Each row is a point. Two turns around zero, p and q, are shown by what they do to some points. Where does a point land after both, in the order given? Backwards means that the second turn is done in reverse. Each puzzle has new turns, and all numbers are rounded.
In the rows, zero is written as 128.

Turn p:
[107 135] => [106 125]
[159 142] => [149 155]
[150 148] => [138 156]
[97 86] => [120  76]
Turn q:
[137 120] => [138 121]
[161  75] => [166  78]
[132 147] => [130 147]
[ 99 143] => [ 98 140]
[110 155] => [108 153]
Where do these land?
q, then p: [135  86] => [156  96]
p, then q: [100 147] => [ 94 129]
p, then q: [150 151] => [134 159]

Turn p:
[139 140 187] => [ 76 107 153]
[105 109 100] => [152 131  95]
[138 158 112] => [133 159 145]
[ 75 123 125] => [116 137  77]
[163 134 126] => [139 126 162]
[149 104 118] => [153 108 137]
Turn q:
[139 121 108] => [115 115 113]
[196 177 163] => [209  90 112]
[105 115 114] => [102 142 130]
[110 124 126] => [117 142 133]
[106 133 125] => [122 150 129]
[112  98 133] => [104 129 153]
Where do these land?
p, then q: [148 115 160] => [112 129 165]
q, then p: [139 117  81] => [153 139  87]
q, then p: [127 105 142] => [108 111 122]
q, then p backwards: [ 97 175 130] => [109 154  82]

Turn p:
[132 139 113 128] => [116 138 122 120]
[130 148 154 100] => [134 116 159 101]
[188  92 137 113] => [130  67  93 113]
[108 110 142 109] => [128 111 153 147]
[121 160  81 150] => [101 178 107 121]
[ 89 118 140 167] => [158 157 133 167]
Turn q:
[161 104 152 113] => [129  94 153 154]
[122 143  94 114] => [158 153 120 122]
[117  94 119 161] => [111 115  86 142]
[156 107 149 174] => [ 83 116 122 168]
[ 95 174 115 119] => [136 167 131  85]
[117 146 138  87] => [151 124 155  98]
Where do these land?
q, then p: [167 174 152 135] => [177 147 165 117]
q, then p: [127 141 155 128] => [137 121 155 136]
p, then q: [122 101 105 141] => [117 147  97 132]
p, then q: [ 98 123 100 124] => [100 144 116 105]
q, then p backwards: [146 147 166 144] => [103 134 110  91]
q, then p backwards: [107  81  90  96] => [170 101 164 164]

Turn p:
[135 123 173 145] => [128 102 152  94]
[152 141 145 151] => [146 134 141  96]
[125 165 178 134] => [101 126 138  73]
[138 124 114 100] => [133 124  98 139]
[108  93  78 116] => [134 130 121 193]
[110 123  80 122] => [126 153 119 173]
Turn q:
[ 92  97  84 126] => [144 124 118  66]
[170 157 119 138] => [127 107  99 167]
[170 143 153 145] => [119 107 134 176]
[146 136 158 146] => [110 117 145 158]
[ 71 140 127 123] => [101 164 125  91]
[109  96 123  84] => [167 158 143 102]
[139 128 133 134] => [127 120 131 138]
Where do these land?
p, then q backwards: [158 177 143 137] => [ 80 118 100 107]
q, then p: [135  96  93  85] => [171 129  84 109]
p, then q: [114 115 148 110] => [134 126 145 101]
q, then p: [142 103 130 144] => [139  98 134 128]
p, then q backwards: [ 91 150 126 164] => [ 97 127 175 125]

Turn p:
[104 125 116 113 151  93] => [124 101 107 165 141 124]
[128 135 145 119 105 101] => [108 129 138 134 139  96]
[135 159 160 100 144 105] => [126 122 163 153 168 118]
[188 143  88 145 129 163] => [163 134 168 115  69 149]
[144 114 153 158 133 136] => [105 123 141  98 128 149]
[ 66 138 146 143  96 133] => [ 97 177  88 132 149 119]
[131  84  86 117 137 166] => [175 111  93 101 101 140]
Turn q:
[129  96 149 151 103 117] => [156 148 122 114 101 152]
[153 163 139 161 147 109] => [132 137 148 174 103 104]
[152 106 149 109 139 145] => [157 116  99 120 134 110]
[ 84  96 142  95 139 159] => [146 104 134  72 164 131]
[129 175  84 121 119 148] => [ 83 133 130 161 166 132]
[107 172 150 110 133  92] => [ 99 149 160 115 117  84]
[143  88  83 149 116 127] => [123 107 101 140 112 181]
Where do these land?
p, then q: [138  78 126 106 144 116] => [131  94  92 106 110 143]
p, then q: [123 158 157 157 133 178] => [129 138 143 143 183  88]
p, then q: [ 79  94 133 131 113  97] => [ 86  91 147 120 117 161]
q, then p: [153 155 128 114 105 115] => [113 145 119 167 115 128]
q, then p: [114 178 123  84 134 121] => [103 113 102 172 164 129]
p, then q: [137  79 107 158 135 165] => [107 131  76 111 168 142]
p, then q: [153 153 121 145 133 104] => [156 157 146 115 124 139]

Turn p:
[105 135  80 127 126 135 159 114] => [116 170 100 136 152 107 131 144]
[128 172 103 100 146 152 106  92] => [ 80 133 127 102 173 120 104 109]
[150 129 101  98 127 129 119  65] => [108 114  94 133 178 117 125  86]
[115 117 146 137  92 146 127 193] => [139 128 123 109  75 162 133 173]
[ 86 156 159 116 112  78  89 127] => [ 78 100 145 140  74  96 119 116]
[168 149  92 106 130 133 105 129] => [127 104 110  85 163 113 114 129]
[148  89 175 166 137 143 140 113] => [171 123 152 166 126 172 127 108]
[107  93 106 130 152 141 139 146] => [132 143 136 139 146 135 165 162]
[144 118 164 178 121 110 130 160] => [176 114 154 143  89 136 110 142]
[127 122 152 122 138 111 166 141] => [151 150 141 127 105 121 152 111]
Turn q:
[105 119 160 140 144  90 156  91] => [108 114 132 162 171 116 171 120]
[167 104 162 103 157 128 153 115] => [166  84 151 114 159 124 148 126]
[ 78 113 106 131 137 106  52 130] => [ 64 113  76 133 124 112  81 134]
[114 138 118  94 109 108 123  91] => [ 93 128 113  98 130 124 164 139]
[132 108  99 146 141 140 162 149] => [173 156 112 141 142 125 118 130]
[ 93 148 145 124  83 111 152 136] => [111 140 122 157  92 138 174 134]
[152 172 122 182 177 120 106 145] => [118 152 182 149 143  94  71 129]
[154 114 108 112 125 152 116 158] => [161 124 118 102 106 130 100 132]
[177 131 105 139  92 119 149 150] => [166 158 138 110  94 103 138 101]
[121 129 152 133 114 184 140  96] => [127 130 143 121 141 194 139 114]
[114 131 131 102 131 148  99 148] => [120 108 118 119 107 145 105 153]
Where do these land?
q, then p: [179 119 127 163 107 125 123 120] => [115 113 120 143 137 122 114  69]
p, then q backwards: [128 171  88 124 115 158 119 147] => [121 139  79 105 151 140  96 114]
q, then p: [151 100 111 150 120 138 134  92] => [111 135 133 124 169 117 128  91]
p, then q: [122 121 157  79 173 135 132 168] => [153 104 142 135 128 160 190 154]
p, then q: [102 127 144 119 131  95 129 148] => [127 131 122 148 107 125 165 113]
p, then q: [111 127 146 120 140  84 179 120] => [110 156 160 131 128 106 176 107]
p, then q backwards: [ 80 146 158 137 173 103 165 134] => [151 191 129 166 106 102 151 135]
p, then q: [122 133 115 166  98 167 115 140] => [131 131 123 124  95 142  73 136]
q, then p: [155  89  95  89 102 162  83 138] => [ 95  90  68  97 158 136 155 126]
p, then q: [105 153 128 154 156  90 128 104] => [ 87 114 144 163 131 100 134 106]
p, then q backwards: [152 123 138 106  93 151 101  99] => [110  84 142 127 118 151  95 110]
